Every row gives one point. The window is the flat piece filled in between its corners: a triangle in 3 columns, a solid with four corners in 4, and so on. A path goes straight from each point to the next, and from the last back to the first. List the points from which the path goes on through the window.

Window (3 x 3)
[[ 0.5  1.2  2.4]
 [-5.0  0.0 -3.1]
 [ 4.6 -1.1  2.9]]
Path:
(1): [ 6.0 -8.5  2.9]
(2): [4.9 6.0 5.5]
(3): [3.0 4.1 1.6]
(4): [-2.6 -3.0  2.2]
(5): [-4.0  1.1  4.6]
(6): [ 0.5  1.8 -0.3]
(7): [ 2.2  0.3 -0.2]
(8): [-4.4  0.7  4.8]
(9): [ 0.6 -2.2  5.3]
(10): [0.4 3.2 0.2]
(11): [-3.5  6.2 -2.0]
(12): [-2.1 -2.4  1.6]
Through the window after points: 3, 7, 9

Window (6 x 6)
[[-2.7  5.6  3.0 -5.5  3.7  5.6]
 [ 2.2  2.0 -0.9 -2.2 -1.1 -0.4]
 [-0.9 -3.6 -1.0 -4.9 -2.7 -2.4]
 [ 0.1  1.2  0.0  2.8  2.5 -2.8]
 [ 7.5  1.2 -6.3  0.1  8.1  4.4]
 [ 0.9 -3.5 -6.3 -0.3 -1.9  2.4]]
Path:
(1): [  3.8   3.2 -10.3  -3.4   5.5   2.5]
(2): [0.3 1.0 3.3 1.1 1.8 3.4]
(3): [ 1.0  1.1  6.2 -4.9  0.1  3.7]
(4): [-2.8  5.9 -3.3 -2.5  4.5  2.8]
(5): [ 3.2  2.5 -3.9 -3.5  4.0 -3.0]
(6): [ 4.1 -0.1 -2.5 -0.8  4.2  4.1]
(7): [ 3.7 -5.3  1.7 -0.5 -3.9  1.2]
(8): [-2.5  2.3 -4.2 -2.2  0.5 -0.9]
(9): [ 0.3  2.9 -5.4  0.0  4.3 -0.2]
(10): [ 4.7 -1.8  4.1 -3.4 -0.2  0.5]
(11): [ 3.1 -5.0  0.9 -1.6  3.0  1.1]
(12): [ 0.9 -1.4 -4.9 -1.1 -1.9 -2.0]
(13): [ 1.2  5.4 -3.0 -5.0  5.1 -2.8]
(14): [-2.4 -0.4  5.4 -2.9 -1.7  6.9]
(15): [ 4.3 -0.4  0.9 -0.5  0.8  0.7]
(16): [-1.9  5.7 -5.7 -5.1 -0.4  0.4]
Through the window after points: 3, 15

Window (9 x 9)
[[  3.5  -4.5   0.3   5.8   3.1   2.1   0.2   1.1   1.0]
 [ -1.4  -7.1   2.2   3.4   4.7   1.9   1.2   8.0   1.1]
 [ -9.0   2.0   1.1   0.4 -11.9  -0.7   0.5  -5.9   2.2]
 [  2.7  -3.0  -0.3  -2.7  -0.2  -1.1  -4.0   1.2   2.2]
 [ -2.4  -2.2  -3.1   1.2   0.9   4.0  -4.7   0.5   7.7]
 [  3.4  -4.1  -2.0  -2.2  -1.2   2.3   2.5   3.7   1.5]
 [  4.7   4.3   0.9   3.6  -1.7  -1.8   2.2   5.7   2.4]
 [ -3.1  -0.4  -3.4  -4.5   2.7   3.2   0.5  -2.6  -4.7]
 [ -2.4   1.1  -4.2   2.4  -1.2  -4.0   2.2  -0.2   2.7]]
Path:
(1): [-3.4  3.2 -0.1 -1.4 -1.2 -0.5  5.5 -2.2  3.8]
(2): [ 0.5 -1.4 -3.5 -0.3 -1.5  1.0 -2.1  0.4 -1.2]
(3): [ -0.3   0.9  -2.4   0.5 -10.4  -1.4  -3.1   2.2  -2.1]
(4): [-7.5 -2.4  3.6  0.9  1.1  1.4  3.4 -4.2  6.2]
(5): [ 3.3 -5.2 -0.3 -4.3  4.1  1.3  5.3  4.7  3.8]
(6): [ 0.9 -0.8 -3.4  2.7 -8.0  2.4 -2.6  0.8 -1.1]
(7): [-2.9  0.1 -2.1  0.1 -5.8  0.4 -2.0  1.6  0.2]
(8): [-7.9 -1.4  4.1  2.7 -3.4 -1.3  4.6 -7.5  6.7]
(9): [-2.6  3.4 -0.3 -5.1  0.8  3.5  6.9 -0.8  3.9]
(10): [-2.2 -2.9 -3.6  2.7 -5.2 -0.9 -8.1 -3.0 -1.4]
(11): [ 2.5 -3.2 -3.5  0.5 -1.8 -0.8 -1.3  4.6  2.4]
(12): [-1.6  0.9  0.8 -1.2 -0.9  1.5  2.4 -0.3  1.8]
Through the window after points: 3, 5, 7
